Each row of a before or after table is a point. The points were changed in one or more steps. Then noise was added and the rows were shuffled. The steps act on columns, c1 being the first. What was done? A step turns or swaps two columns, mirrors them in a line or flattens them onto one, adds a multiple of one to another, or multiplies or shifts one. Angles are multiples of 10 degrees, from the lower column toward the higher: turns from -170 to 170, lines from 10 to 170 but not 90. Use the fewest steps. Two steps may share a column if one is a turn and the other turns, adds or multiplies; they go together, in the order done. Otherwise the lowest column goes first.

Before (12 x 2):
[[  7  -3]
 [ 38   3]
 [ 66 -75]
 [ -2 -16]
 [ 20  23]
 [ 10  22]
 [ 15 -20]
 [ 47 -57]
 [ 41  31]
 [-10 -13]
 [ -8 -18]
 [ 24  16]]
After:
[[ -3 -16]
 [ 16 -27]
 [ 44 -77]
 [-12 -12]
 [ 13  -9]
 [ 45  18]
 [  5  17]
 [ 18  17]
 [ 66 -93]
 [ 41 -12]
 [ -3 -13]
 [ 20  15]]
Steps: add -0.3 times c1 to c2

Before, 13 rows:
[[ 18  17 -13   4]
 [ -7  20   7 -25]
 [-18  11   8 -18]
 [  6  12  22 -23]
 [ -9 -11   6 -36]
 [-21  35  -2 -25]
 [-30  58 -30  25]
 [ 25  -6  23  -7]
 [ 49  42 -23  30]
 [  6  -4 -26 -10]
 [ 18  36 -59  52]
 [-24  24  -4 -32]
 [ 18  19 -11 -23]]
After (13 x 4):
[[ 39  53 -89  -5]
 [  5  14  -5  24]
 [-28  -5  27  -3]
 [ -6  20 -15  24]
 [-27  21 -29  12]
 [-12  -5 -19   8]
 [-15  11  14  16]
 [-13 -10  22  34]
 [  8  33 -38  32]
 [ 12  36 -98 -55]
 [-28  44 -63 -50]
 [-17  14 -31 -13]
 [  6  22 -29  40]]
Steps: turn c1 and c4 by -150 degrees; add -1 times c2 to c3

Before, 8 rows:
[[ 36  44  29  30  30 -29  -2 -39]
 [-31  56   7 -65  -5  28 -13   8]
 [ 57  15  47  -9  15 -82 -38 -14]
 [ 18   7  30 -21  12 -50  25 -83]
 [-72  27  11  43  13   2 -23  42]
 [-38  15 -71 -10 -28   9  37 -10]
 [-22  41 -17  12 -40  22  -7 -95]
 [-26  27  50  19 -21 -37  38  68]]
After, 8 rows:
[[ -1 -48  31 -65  23 -17  57 -47]
 [ -4  11 -82 -16 -55  34  23  -5]
 [-25  46  -6 -71  -9   8 -27  19]
 [ 35  -2  70 -16  25 -91  21 -11]
 [ 24   9  40 -18  56 -21  19 -65]
 [-41  68  35  29 -43  -3  56  14]
 [-18 -34 -20 -55 -79  18 -14 -86]
 [-72  43 -12  43  24 -18 -21 -21]]
Steps: turn c1 and c3 by 20 degrees; turn c2 and c8 by -40 degrees; turn c4 and c8 by -40 degrees; multiply c5 by 2; turn c6 and c7 by -40 degrees

Before (10 x 12):
[[-17 -10  38   6  24 -22 -13 -19   6  66 -27  35]
 [ 29  -2 -33  14 -13  -1 -10 -37  20 -37  16 -17]
 [ 36  -7  -3  11 -19  19  32 -20  25   2  28  -6]
 [ 26 -10  -6 -25  -1  19  34 -53 -11  -8   7 -29]
 [ 41 -52 -21  20 -29   1 -21  15  22 -17 -24 -18]
 [ 20 -17  19   4   6  -6   7 -21  11 -13  29 -44]
 [-25  28  40 -11  16 -36  42  -9  -1   9 -29  12]
 [ -7  16  68  -7  30   2 -16   7  -2  20 -35  39]
 [  4  18  23  16  38 -22   1  23 -29  28 -28  22]
 [ 16 -25  32  -5 -24 -28 -39  13 -15  31  -3  38]]
After, 10 rows:
[[  3  37  42 -13  15 -23  16 -69  39   7 -36  17]
 [ 20 -25 -34  14 -12 -57 -23  14  -3 -37  20  -8]
 [ 13 -37  -2  11 -20  21 -11 -18  38   1  35   2]
 [ 18 -25  17   4   4 -25  -6 -47  10 -11  39 -40]
 [-32 -25  32  -6 -25  19   0 -35 -43  30  -2  26]
 [-33   7  34   7  23  79 -11 -77 -12  65 -35  20]
 [ 18 -28  -7 -26  -1   8  21 -45  29 -10   8 -23]
 [  5   7  21  17  38  19  28 -12  -7  29 -37  28]
 [-12  13  69  -8  29  31  -2 -96 -17  22 -47  39]
 [-12 -62 -22  19 -28 -23 -27  45 -12 -19 -32 -28]]
Steps: turn c1 and c2 by -60 degrees; turn c1 and c12 by 30 degrees; add -1.5 times c3 to c8; add 1.5 times c10 to c6; turn c7 and c9 by 70 degrees; multiply c11 by 1.3

Before (11 x 18):
[[-10  53   5  15  -9 -23  29 -53  14 -14   5 -40 -38  13  17  13  40   2]
 [-15 -27  36  -2  44  -4  21  23  15  15 -84  40  38 -22 -41  48 -20  15]
 [ 41  35  54  45  51  11  -4  36  55   1   0  -4   3 -27 -13  -8 -29   6]
 [ 71 -19 -13   7  -2  20  20  41 -52 -48  22  -4   5  35 -40 -66   7 -13]
 [-29 -13 -21 -23 -16   4 -23  -9  11 -46  19 -89 -48  20 -14 -20  18  20]
 [-22  21  57   9  20 -14   4 -20  42  36 -12 -20  21 -32 -80 -21 -22  15]
 [ -9  35 -50 -22 -29 -49 -15 -42  14 -26   4 -46  22 -10  20  24   7  34]
 [-32 -42  58 -62  71   7 -13  -6  35  66 -34  43  35 -11 -19 -29 -32  28]
 [  6 -11 -44  51   6 -29  32  43  -7 -39  27  -7 -13  14 -24 -40  48  37]
 [-12  27 -66  20 -35  -6 -16  15 -13   8 -15 -50 -15  32   4 -24  35  -1]
 [-20 -28  91  17  95 -44 -33 -23  21  71 -21 -14  23 -18 -45  22 -42  11]]
After (11 x 18):
[[ 71 -17 -12   6   2  21  19  41 -46   2  11 -47   1  30 -42 -66   8 -15]
 [-17 -29  37  -2  58  -8  17  21  27  39 -59  21   0 -59 -45  49 -21  13]
 [  6 -10 -43  52  -3 -28  34  38 -12   1  17 -42 -14  21 -26 -42  49  38]
 [ 41  39  53  45  43  12  -2  38  59  -5   4   3 -30  -5 -14  -8 -30   6]
 [-21 -28  88  18  89 -43 -34 -23  27 -28 -14  69 -47 -20 -44  20 -42  11]
 [ -9  34 -50 -21 -10 -48 -12 -43  18 -43   6 -36  38  -2  22  20   7  34]
 [-28 -15 -22 -23 -42   7 -25  -9  -3 -78  13 -62 -23  21 -16 -21  20  21]
 [-20  22  54  12  29 -14   3 -21  48 -26   1  30   2 -16 -80 -19 -24  17]
 [-10  25 -66  19 -33  -6 -17  16 -20 -54 -20   1  16   4   6 -25  35  -4]
 [-11  53   3  15 -32 -25  29 -51   3 -37   4 -20 -27   7  19   8  37   1]
 [-33 -41  57 -62  78   7 -12  -4  46  32 -21  74 -18 -25 -18 -29 -30  30]]
Steps: add 0.3 times c13 to c9; turn c5 and c13 by -40 degrees; mirror c10 and c12 in the line at 50 degrees; multiply c14 by 0.4; turn c11 and c14 by 40 degrees

Before (8 x 24):
[[-15  -9  53  25 -30 -14   5  -6 -11  -7 -15 -42  22   5  49  69   0  18
  -24  -4  34 -18  13  -1]
 [ -4   4  21 -43  30   4  24  17 -40  41  31 -42  15 -33  29  53 -44 -38
   -2   7 -27 -10 -51  48]
 [ -6 -11  19  34 -54  40   8 -23 -26 -57 -14  10  -9  51  33  45  11   8
  -29   2   3 -53  11  -2]
 [  5 -11  28 -84  52   2  59  47  22  21  72  -5 -59 -42  22  51 -66 -43
  -20   1 -47  17 -55  47]
 [ -2  24  21  17  22  12  14  37  32  47 -15  16 -44  28 -31 -39  25 -36
   61 -17  20  -5 -32 -15]
 [ 14   6  26  14   8 -11   1 -34  31  11 -16   1 -11  21   0  45  19  25
  -82   3  30 -69  13  34]
 [ 15   2  10   2  17  33  -4  56  17  17  34 -14 -16  12 -24 -58  16  -1
   77   0  21 -25   4 -15]
 [ 13  17   3 -15  12  45  11  -7  18  12  35  40 -45   7 -27 -10  -9 -23
   95 -20 -14 -19  34  -1]]
After, 8 rows:
[[-16   4  23  13  11 -12 -29  -9  29 -17  13  -1 -11  13  -2  15  21 -53
  -82   1  30 -68  25   6]
 [ 44  17   1 -17  12  45 -19  19  19  34  13  38 -43  33 -27 -39  -8   5
   84 -21 -14 -19   7  16]
 [ 44   0  14   2  17  31 -36 -28  17  33  16 -13 -16   2 -22 -87  17  50
   68   0  18 -23  14  -8]
 [-14 -11  18  33 -54  41 -22  12 -28 -15 -56  10  -8  10  33  15   7 -22
  -24   0   3 -51  52  -7]
 [-21 -11  51  23 -33 -15 -28  -7 -11 -17  -5 -40  21  11  49  39   1 -14
  -15  -6  33 -18   5 -11]
 [ 19  25  22  14  21  14 -16   6  34 -14  47  13 -43 -33 -31 -66  23  51
   57 -18  19  -3  26  13]
 [ -2  -9  30 -83  51   4  29 -23  24  72  24  -4 -56 -53  23  23 -66  35
  -20   1 -48  15 -42  61]
 [ -6   3  20 -44  31   6  -8 -12 -42  28  42 -43  13 -51  27  23 -45  14
    0   4 -25 -12 -34  61]]
Steps: turn c1 and c19 by -20 degrees; shift c7 by -30; turn c18 and c24 by -40 degrees; turn c8 and c18 by 130 degrees; swap c10 and c11; swap c14 and c23; shift c16 by -30
